Rows are points. Before rounding, the points of a table are all equally far from one centre. They may lie mostly on one side of it. Where is the centre, to within rounding?

Points (9 x 2)
[[  8 -20]
 [ 60  17]
 [ 41  46]
 [ 54  34]
 [  0  42]
 [ 42  45]
 [ 42  46]
 [ 60  12]
 [ 57   0]]
Centre: [23 14]

Points (15 x 11)
[[  1  -9   4  -2  36  29  16  -9  14 -33  20]
 [  1 -11  18  43   3  27  21  13  21  -3   6]
 [ -8 -25  26  28   8  16 -12   2  28  -5  29]
 [ -4   3  -9  24  21  53   9   6  25  -1   9]
 [  6  10  -5  10  22  21   6  -2  41 -53   8]
 [ 14 -19  25  36   8  43 -11   0  41 -16  12]
 [  8 -25  21   6  15  31 -26  -7  37 -26  18]
 [ 32  -1  -2  17  10  -1   3  11  60   2   2]
 [ -3   6  -6   8  19  24  28   6  46 -21  -1]
 [ 18   0  -9  10   7  44  12 -23  45   1 -10]
 [-16  -4  -8  22  12  33  16   3  31 -27   9]
 [-11  13  -7  39  28  31  13  15  35 -13   1]
 [ 17   1 -22  34  33  44  -1  -6  15   5 -10]
 [  5   1  -8  43  19  41   6 -28  40  -8  20]
 [  7 -17 -13  26  23  37  10 -10   9 -33   4]]
Centre: [ 13  10  11  18  19  13  -7 -10  21  -9   2]

Points (31 x 24)
[[ -1 -13 -14   8  15   0 -15  29   5  28 -19 -31  -3  24  29 -19 -15 -23
   16  -6 -21 -10  26  -3]
 [ 22 -25  -3 -11  60 -21 -15 -11  -6   6 -19 -29  20  -8  13 -12 -26   5
   36  18  36  -3  22 -24]
 [ 11 -21 -30   8  36  15  -7  28  18  33 -47 -19   0 -19 -24 -13  -8  30
   12   6   7 -18   8  14]
 [ 29 -29   0 -28  12   1  -3  38 -12  14 -22   5   8 -13 -20 -21  16 -19
   -4  -3  -9   9  28  10]
 [ 12   1 -10   4  44  -9 -11  20 -22  40 -59  -8   9  -6 -16  16  -6 -10
   14 -15   3 -28  13  -1]
 [-10 -33 -26 -26  24   9 -16   3   5  23 -44 -51   3 -13   3  11  -9   5
   13  13 -13 -21  14 -27]
 [ 33  -9 -13   0  36  14   4   5  -6  46 -53 -21   6 -23  17   2 -27  -2
   24 -38   2  -5  23 -14]
 [ 19  -1  -5   4  43  -7  -1  18  17  52  -8 -21 -15   7 -12  18  12 -10
   22 -13   5 -13  22  13]
 [ 16 -25 -11   9  50  11  -6  26   0  21  -5  -5  12  -4  -5  19 -11 -35
   37 -30  -3 -17  26 -23]
 [ -5   9  10  -9  15   2   6  29 -28  35 -45 -13  14 -12   9  24   0 -29
   19   3   6 -22  42 -15]
 [ 38 -11  10  15  37 -12 -23   7  23  42 -37 -22  -8 -12  11 -18 -33  13
   22 -10   3  -9  32   3]
 [  9  23 -17   4  21  23   4  26  17   3 -24 -15   2   2 -16  -1 -25 -35
   41 -28  -4 -22  17 -13]
 [ 21  -8   1  15  53  24   6  40 -10  20 -40 -28  15 -16  -1  -3 -33   2
   18 -22   6  14  33 -30]
 [ -2  -3   6  22  18 -27 -20  28   1  17 -24 -31  28  -6   9  -6  -4   2
   18   1 -16 -14  23  20]
 [  5 -19 -35 -37  38   9   1   3 -45  28 -21  -9  22   8  -5 -14 -22   8
   33   7 -10   3  29  16]
 [ -3  -2  -6   8 -14  -4   1  31  18  54 -25 -23   3  10   0  21 -38  -3
   21  19   5  -4  41   9]
 [ 13 -20 -18 -14  34  -6  13  23  -9  18 -19 -27  49  -1  11 -14 -14 -15
   24  -2   2  28  45 -29]
 [ 39 -10 -18 -33  26  -2  28  27  13   8  -4  -8   4  23   1  10 -36  26
    5  -4  15  -9  17  -1]
 [ 16   1 -27  -8  30   0   9   9 -15  20 -32  -5  15 -37  21 -27 -40  -7
   18 -24 -17  -2  10   0]
 [  9  -9 -15 -26  15  -4  13  31 -15  38 -35 -28  48  -9 -17  -8  -8   3
    1   0 -20   1  29   4]
 [ 44   0  -9   1  33  -1  -9   3  13  19 -28 -30  27 -23 -11  11 -32 -20
   19 -25 -16 -20  16   7]
 [  4 -25 -25   3  34   1   1  38  19  29 -21 -16   8   8  17 -17 -28  -6
   33  -3  22 -16 -15 -17]
 [  6 -18 -13   6  25  20 -33  25  12  29 -26 -37   0 -21  10 -33 -37   0
   39 -14  28  -5  11  -2]
 [ 15   2 -13 -26  -9  -4 -23  31  15  20 -25 -18  17 -15 -10 -18 -40  -6
   26 -25  14 -28  14  11]
 [ 29   7  -6  16  43 -13  17  22  -2  35 -25 -37  17 -10  -3   2 -26 -20
    9 -31  -2  -5  21   6]
 [ 19  -2  26   5  31   0 -31  19  15  12 -34  -2   4 -19 -11  19   3 -35
  -13   8   2  17  11   3]
 [ 31  -6  19  -7   8   0 -22  24   4  44 -11 -33  16 -11 -17  10 -20  -3
   35 -28  19  19  25 -19]
 [-16  -8  -7 -17  40   4 -12  19 -15  29 -50 -15  -7  26   7  41 -24  18
   26   0 -14  -6  17  -4]
 [ -1   2   3  -3  32 -21  23  36   5  13 -20 -40  22  -8 -36  30 -12 -11
   14  -9   7 -21  23   9]
 [ -5 -19   5  -9  23 -13 -23  18 -16  42 -13 -32 -11   2  -3  10 -21  40
   16  -5 -13 -12  18  -5]
 [  9 -41  -8  12  19   3   2   4   6  28 -21 -18  18  27  16 -33   0   7
   34  17   1  -9   9 -22]]
Centre: [ -2 -15   2 -10  22   8   3   2   5  12 -25  -8   6  -4  -7   0 -23  -4
  17   0  12   4  25   1]

Points (31 x 24)
[[  0  19  15 -14  22  -8   5 -28  33   5   9  -6 -16  26  55  -7 -10  16
   -6  16 -36 -27 -15  33]
 [-16  -1  27 -11  20  -4  -5 -25  17   8  18   7 -40  22  33   0 -18  18
   13  26 -11 -19  -8  45]
 [-14  21  15 -25  14 -20  -4 -24   9   9  -4 -16 -13  34  35   2  -3  10
   23  20 -20   5  13  42]
 [ 35   5  23  -3  -1 -22 -10 -15   0  29  -1  17 -36  -5  32   4   3  -2
  -14  31   1 -17  -3  37]
 [-13  11   1 -39   5  -2   4 -15   1   4   9 -18 -21  13  37 -32   1   5
   25  20  -5  -3  -6  39]
 [ -5  27  11   3  20   1  -1 -14  13  27   6 -21 -30  -1  43  27 -25   6
   -2  14 -29 -29 -19  35]
 [  0  27  19 -18  19 -17  -9 -39   7  -1  -5 -20 -44  13  25   1 -16  19
    0  16 -31  -2   0  37]
 [-21  33   7 -17   3 -11  -3 -11  -7   9   3   3 -26  28  36  -3  -8 -18
   -8  17 -21 -12   4  36]
 [ -7  29  -4 -22   4  -1 -14  -1  15  13 -13 -15 -39   8  52   0  -4  12
   14  20 -40  10 -22  27]
 [  8  20  13 -26  18 -13  -8  -8  21   7  -4 -10 -43   1  60  -8  -6   1
    9   4 -32   2  14  36]
 [ 12  41  17 -32  26  17  -1 -21  25  15  15 -27 -21  -2  45   3  -5   0
   -5  11 -34   8  15  35]
 [-12   7  26  13   4 -28  10 -20  25  11   2   3 -21  -6  43   7  15   7
   35  16  -7 -13   0  43]
 [ -1  10  -9  11  22  -8   2  -6  24  28  -5  -8 -27  13  39 -27  -6   3
   13   3 -23 -21   6  25]
 [ -2  26 -11 -22   6   8 -25 -21  17  24  -4  -4 -42  15  32  -7 -15  23
   -9  -5 -23  -1   2  31]
 [  6  24  30  -7  21 -16  -8  -9  19  27  16   5 -57  -7  39   0  -3   7
    1   1 -13 -12 -21  35]
 [  6  20  19 -35  19 -13   4 -32  39  19 -11 -15 -41  14  29  -8  -3   2
    9  32 -23  -8  -1  20]
 [-11  22  15 -18  19 -27  -1 -11  12   6  22 -11 -38  -4  49  -9   0  35
    1  13  -4  -3   2  10]
 [ 15  12  16 -12  17 -14 -13 -25   3  -5  -1 -20 -34  18  45  -2  -3  29
   -1  24 -21   0   0  51]
 [ -6  22  17 -36  20 -13   5  -5   3  30 -11 -25 -29 -15  41   4 -17   1
    9  15 -21  -7  -6  44]
 [ -1   6  10 -16   4   3   6  -6  10  24   5 -18  -2  25  33  -6 -20  20
    4  13 -35 -12  18  49]
 [-26  26   0 -36  21 -23  15 -24   2  -4  11  -4 -24  10  21   7  12  16
   -6   2 -13 -25  -1  38]
 [ -3   4  16 -20 -25 -18 -16  -4  21  25  14  -3 -18  -2  40 -11 -14  -1
   14  13 -14  14  -2  45]
 [-20  16  29 -22  13 -20  -9 -35  14   8  -1  -2 -36   8  39  -8   8  23
   -1   8 -17   2  -9  45]
 [-24   9  -2 -26   3 -11 -14 -12  10  -4 -12 -19 -11  20  36   3 -13   1
   22  -1 -11   0  -5  53]
 [ 19  31   2 -19  31 -11 -19 -31   9  25 -16 -10 -22  13  26   5  -6  32
   -8  27 -17  -5  -9  45]
 [ -5   8  11 -42  14 -14 -19 -23   9  20  13  -8 -15  33  39  -1 -14  14
   -6  15 -22  -1 -17  33]
 [-11  17   2 -11  11 -20   6 -31  13  23  -3   1 -28  12  38   3 -16   2
   -3  25 -20  -8  11  56]
 [-11  22   7 -17   6  -2 -16  -2 -16   9   7  -1 -45  27  33  10  -5  10
   -1   6 -28 -16  -3  38]
 [  0  10  -2  -9  34  -3 -19 -23   6  -4 -10 -23 -47   8  43   2 -11  36
    3   7 -12  -6  -1  14]
 [-10  33   2 -16  25 -13  -9 -31  -6  14   0  -1 -39   8  49   8  21  13
   -4  12 -10 -14   3  33]
 [ 13   6  13  -8  15 -21   0 -15  21  27  -8  -9 -28   1  49  -2 -22   0
   16  40 -30   0 -16  39]]
Centre: [ 11  14  10 -12  12   7   2  -9  15  -1   0   7  -7  -5  19   9  -1   6
   4  11 -10   0  -8  17]

Points (27 x 24)
[[ -6  19   3  -5 -37  15  32   2  15  -3 -10  11 -38 -30  41   1 -12   5
    1  15 -12 -28 -12   4]
 [ -1  46  20  -7   7 -32  27  17   8   5 -23   4  -5 -28  30   7  14  24
   -1   4 -28 -24 -32  -6]
 [ 15  37  17  14   2 -11  28   4 -15   9   5   3 -33 -16  35  -9   1   7
  -12  -8 -43 -23 -17  22]
 [ 11  11  30  -4 -29 -11  17  10  -1  16  -2  14 -20 -39  36  12  12   4
  -20  12 -20 -21 -35  11]
 [ -8  36  18 -14 -14   5  15   3 -13 -17 -15  -3 -31 -48  54  20 -20 -15
   -3 -12  -4 -11   6   1]
 [  7  26   9 -13 -29  -2  11  -4 -15  14   1   1 -11 -29  53  -5  -2  18
    2  23  -5 -36 -19   0]
 [ -6  32  10  -1 -12  -7  12 -12 -14  34  -9  -4 -29 -14  36 -10   4  24
  -15   9 -21 -40   3   6]
 [ -8  49  24 -19 -23 -14  39  -8  -1   4  -2   1 -17 -33  55   1  15 -10
  -23  11 -18 -33  -2   6]
 [-24  51  19   7   9 -10  41  19  -1   6 -21  -2 -33 -18  35  -3   8  25
  -16   2 -29 -27  16   4]
 [ -6  44  14  17  -4  -4   2 -20  -3   5  -8 -18 -33 -23  33  15   1   6
   17 -14 -34 -30   4  -3]
 [  8  18  15   0 -29   2   1   4 -14   8 -17  14 -28 -28  31  -1  -7   7
   -9 -27  -9 -42   4   9]
 [-20  44   0  13 -30  -1  11  17 -15   6  14  18 -22 -26  14 -21  42  -3
    6  23  -6 -23  -5 -28]
 [ -7  38  -8  12 -22  12  23   5  13   4 -22 -17  -2 -28  30 -18  16  10
   -3  16 -37 -51  -5   3]
 [-33  18  12   4  -8  -6 -11  16 -10 -14  -8 -20 -32 -27  36 -11  -9  -2
    4  28 -14 -27  -8   7]
 [ -5  39  16   4  -6 -11  14  -2  11  14   7   5 -35 -27  34  -6 -18  16
    3  13 -19 -52 -11  12]
 [  2  31  21 -17 -14 -22  28   0   8  16   0 -35 -18 -37  26   4  -8  23
  -14  21 -33 -20 -17  10]
 [-24  22  27   9   1  -3  -7  12 -11   1 -17  -7 -35 -12  47  12   3  -2
   -4  32 -12 -23  -7   8]
 [-17  33  -6  -8 -18 -31  17   7 -15   8 -23   3 -24 -22  30  17  -4  -8
    7 -13 -24 -18  -8  11]
 [ 18  41  16  28  -8 -12  -1   9  14 -15 -14 -21 -21 -26  40   2 -18 -15
    2   6 -38 -17  -1 -11]
 [ -4  41  17   3 -10 -29   9   6 -29   0 -23 -12 -16 -34  36  19  -8  15
  -13   5 -20 -31  -6   0]
 [-10  26  12   0 -14   8  30  -6 -26 -11  -6   0 -15 -24  40  -8   1  25
   -9   9 -31 -34 -19 -15]
 [  6  38  35 -22 -12   7  11  -7 -21  -8  -2   3 -23 -21  29  -4  -1   6
   -6  -1 -45 -24   2   9]
 [ -1  40   8  14  10 -16  10  20 -22  -7  10  -6 -11 -27  60   2   8  11
   -6 -21 -40 -19  -3  -2]
 [ -5  60  11  -3   5  -6  33  23  -7  -2  -7  -5 -33 -37  52   2 -17  13
    0  18 -30 -22   5  -6]
 [-42  23   6 -12 -18  -1   5  27  -9  -1  -6  12 -16 -43  40 -11   9  15
   -2  -2 -30 -23  -6   0]
 [-18  42  28 -29  14 -26   2  14  12  17  -8   8 -22 -28  22  -2   4   1
  -21   1 -14 -48   2  15]
 [ -5  14  35  38  11  -6  23   2 -20  -5  -5 -11 -12 -16  38 -16   5  12
   -9  17  -8 -49   2  23]]
Centre: [  3  21  10   4   8   0  22  10   4   3   4  -6  -7 -36  15  -2  13  -6
  -3   6   0 -12   9  -4]

Points (30 x 24)
[[-31  15 -23  31  -7  12   5  23 -24  31 -21   9   4 -18 -36  -6 -30 -15
  -27 -12  13  18  12  18]
 [ 15  16 -17  29   7  18   0  -6   6  16   0  -8 -21 -20  -7  -7   0 -13
  -28 -29  25  26  -5  21]
 [  4  19 -15  23  -2   7  -2  19 -15  35 -25  24   1  -2 -22  -9 -31 -23
  -32 -12  14  23 -26  26]
 [ 17  27  -5  36   7   9   7   8 -11  40  12  -4  -1 -13 -20 -14 -18   2
  -41 -33 -14  10  13 -12]
 [  0  37 -42  43   7   3 -12  -5 -20  28 -17   3  -7 -15  -6 -14 -19  -1
    5 -30  -6  30  11  41]
 [  6  13 -19  34  -8   9   7 -16 -25  38  11 -13   4   9 -25 -17 -31   3
  -22   7   0  15   6  -1]
 [ -1  27 -15  35  -6  33  -5  25 -27  49 -19 -17  -4 -29 -18   7   4   5
   -2 -33 -11  15   4  34]
 [  7  39 -40  24  22  12   1  37  -3  55   7   8   7 -14 -17  11 -32  -1
  -19 -13  -9  29 -14   3]
 [ 28  39 -24  28   0   5   7 -17 -15  32  -2   1   8 -19 -38 -27  -9  17
    3 -26  -4  40   6  24]
 [  2  43  -6  35  15  23  14  28  -7  55   0  17   7  -8  -7 -34   2 -10
  -19 -30  -1  33  10  16]
 [ -2  34 -28  41  10 -13   6   9 -14  45 -12 -15  -1 -42  -4 -14 -31   2
  -11 -16   8  39  22   4]
 [ 14  39 -21  22   9  15  -9  -4   6  33 -31  13  -8 -24  19 -18  -7   5
  -20 -26   1  22  10  24]
 [ 27   6 -17  43   3  11 -19  28 -12  28  -2   7  -6 -14 -15 -19  22   4
   -4 -11 -14  34 -17  39]
 [ 30  33 -19  21   7  48   5  17 -46  43   0 -13  -1  -6   0 -14 -10 -10
  -22 -24 -16  29  18  11]
 [-11  18 -60  -3   3  14 -33  34 -26  23   5 -17  27 -16  -2 -30 -13  -6
  -20 -40 -22  24  30   7]
 [ 10  36 -10  49  -2   7  14  12 -32  40 -13  -2 -17 -28  -5 -14 -26 -14
  -16  -7  -1   3  11  12]
 [ 13  33  -2  42  -4   0  -8   4 -17  51 -34   6   0 -15 -17 -23 -14  -2
  -10 -23 -13   2  17  14]
 [ 18  27 -39  37  -1  20  16   2  -9  27   4  -4   9 -22   0   3   5  11
   -4 -18 -15   9  17  38]
 [ 17   8 -31  24   7  -6   7 -18  19  19   4 -10   8 -24 -14 -11   2   4
    2  -6 -15  31  17  -1]
 [  6  41 -44  54  23   0  -5  36   0  46   3 -11   7 -24 -12 -30 -13 -11
   -2 -30   3   6  -2  10]
 [ 25  34  -2  25  -6 -26  -3   1   6  21 -16 -13   2 -19 -27  -6 -13   7
   -7  -3  10  33   7  19]
 [  4  31 -24  35  27  18   2  10 -10  23   2   6  -4 -35 -39 -23 -15  -6
  -17 -27 -13   3  10  19]
 [ 23  12 -44  43  -8  -5 -10  16 -21   7 -23  23  21  10  -7 -12 -34  11
   -6 -24   1  13  10  28]
 [ 13  31 -37  46  17 -12  -5  31 -20  28  21 -15 -14 -13   3 -18 -27 -13
   -1  -9  -7  46   7  21]
 [ 15  46 -17  28  14 -12  -9  18 -21  23  -9 -17 -23  -6 -11 -10 -12 -12
   -2 -32 -15  28  25  35]
 [ 14  21 -34  36  15   6 -15  12  -5  58  -6  28 -13 -21   3 -29  -9   0
    6 -13  -6   7  13  30]
 [ -1  25   4  27 -13  17  -8  -2 -25  47   5   8  -3 -20 -13   0 -13 -27
    6   5  -8  25  -4  12]
 [ -4  44 -24  27 -12  23   4   7   1  31  10  16  -6 -25 -25 -43 -27  16
   15  -9 -10  34  20  -5]
 [ 21  22 -31  48  17  -9   5   9   1  35  -7   7   1 -33 -19 -17   9   6
    1 -40   9  42 -19  14]
 [  0  31 -22  20   3  10   1   0 -20  51 -26  23   3 -25 -21  16 -18  18
   18 -27  -5  17   8  21]]
Centre: [  6  16 -28   2  -3   5  -1  28 -23  24  -5  -4   3  -9  -7 -23  -6   5
   3 -20   5  18  -3  -1]

Points (31 x 24)
[[ -1  -7  20  -9  10 -21  12 -12 -27  -1   5  -3  24   7  13 -20  31 -15
    8   7  18  -6  30   4]
 [  5  17   8 -14   5 -20   3 -22  10   4 -14 -14  22  18   9  -6  17  -9
   33   3  -8  -5  18 -11]
 [ 24   5  20 -15 -10 -12  -1  -7   2  10   4 -12  17  18  -4 -22  45 -10
    8 -22  -2 -14  33   1]
 [  5  -6  27  -5  -9 -17  -7 -15 -12  15  12 -15  16  18  11 -18  12 -12
   22 -10  -1   0  27   0]
 [-13   9  19   4   1 -17  -6 -12  -1  -5  -6 -26  13  28   4 -21  40 -22
   14 -12   0 -10  36  -1]
 [  0  13   9   0 -14  -3  -4 -20  -2  15  -3  13   4  16  10 -19  31  -5
   26 -15   2 -10  37   4]
 [  5   6   8 -17 -15 -16   5 -31 -10  -1  15   2   8  25  13  -7  27  -4
   13   4  16 -15  21   2]
 [  6   6  11  -4  10   3  16 -14  10   9   4  -4  12  19  14 -24  22 -13
    9 -22   3   2  39  -2]
 [  5   0  20 -14 -13   2   4 -20 -10   0  -6 -19   2  13  -4 -11  24   2
    2  10   9   2  25   9]
 [  5   3  13   2  -6 -44   8  -8 -10   6 -16   3  19  15   6  -8  23  -7
   19   3   5 -16  35 -10]
 [  2   3  15 -14  -9 -26  11   1   6 -11   8   3   8  28  -9 -31  60 -15
   19   7   7 -11  23   6]
 [  5   4  10  -2 -24 -17   3 -16   4 -15  -5   1  17  16  11 -28  14 -19
   19 -12  20  -1  37   4]
 [ -3  17  16   0  11 -27  14 -22  -8   5   7 -11   9  29   5 -24  28 -20
    9 -10  -4 -14  14   4]
 [ 10   3  25  27   5 -24  19 -22   3  17  12  -8  27  34   3 -22  49  -1
   15 -17   7 -11   8   6]
 [ 16   9  16   0 -15 -25  18   8 -24  -5  11 -18  19  21  -8  -4  36 -13
    7  -2  16 -12  20   4]
 [  1  -4  14 -24   3 -27   6 -11  -1  -1  11  -1  15  14  -9 -16  19  -3
   -3  -8   2 -11  30  13]
 [ 27   5  21   0 -18 -15  17 -15 -21  -9 -11  10  14  -7   4 -22  42  -3
    9  -6  -1 -11  31  -6]
 [ 15  14  22 -20   7 -35   6 -24  -2  -7 -15  -3  17  22   6 -10  24  -1
   16  -8  -5 -10  29  -5]
 [ 16  -1  20   2   5 -31   7 -21   5   3  -3 -24  22  16  -6  -4  35 -12
   -3 -16  10 -13  33 -14]
 [ 19  -1  24  -6 -25  -9  14 -17   4  -1   4   3  12  33   2 -18  35 -18
   15 -10   7  -5  15 -19]
 [ 15  -6  28 -17 -17 -12   7 -30  -4   8   1 -14   5  15   3  -6  38   1
   16   9   2  -5  22  11]
 [  7   1  20   3 -16 -11   7 -11 -10  11   8  -9  22  12  -8 -17  29 -16
   -3  10  13 -14  19  -1]
 [ 13   3  16   4   7 -20  -2  -5   9  -1  -8 -23  37  41   8 -26  24 -16
    6 -23   3 -11   8   2]
 [ -8  -1  10  -6 -17 -12  -3 -20  -9   6  11   0  16   7   3 -18  24  -3
   20  -5  10 -18  39   2]
 [  7   1  30  -3   9 -16  21  -2  -8 -13  16  -7  23  12   1 -30  22  -5
   -3 -19  14 -15  26   9]
 [  5   9  18  -8  -5 -28  10  -7 -17   6  -3 -10   1   7   6 -27  30   1
   -2  -2   7  -5  37  12]
 [-10  10  24  -6   0  -1   3 -18   7   4   5 -12  18  21  10 -28  39   0
   16   4   9 -17  31   7]
 [ 26   1  29  -6   6 -21   4  -9  -4  -7  -9   3  29  31   1 -19  28  -4
   40  -2  21  16  31   1]
 [ -5  -8  22   8   2 -24   3 -14  -6   0   0 -30  22  24  -4 -26  16  12
   27   5  11  -9  25 -10]
 [ 16  19  20  -5  -4  -4   7 -18 -18   2  11 -11  12  18 -14  -6  21   2
   21 -19  -1   2  28   7]
 [  2  11  28  -5 -12 -26  15  -7  -6   8 -15  -5  29   7  -4 -19  47  -7
   20   5   5  -1  27  11]]
Centre: [ 12  -5   6  12   4 -17  -2  -4   4 -14   2  -3  10   9   8 -10  39   3
  18  -8   4   3   7   1]
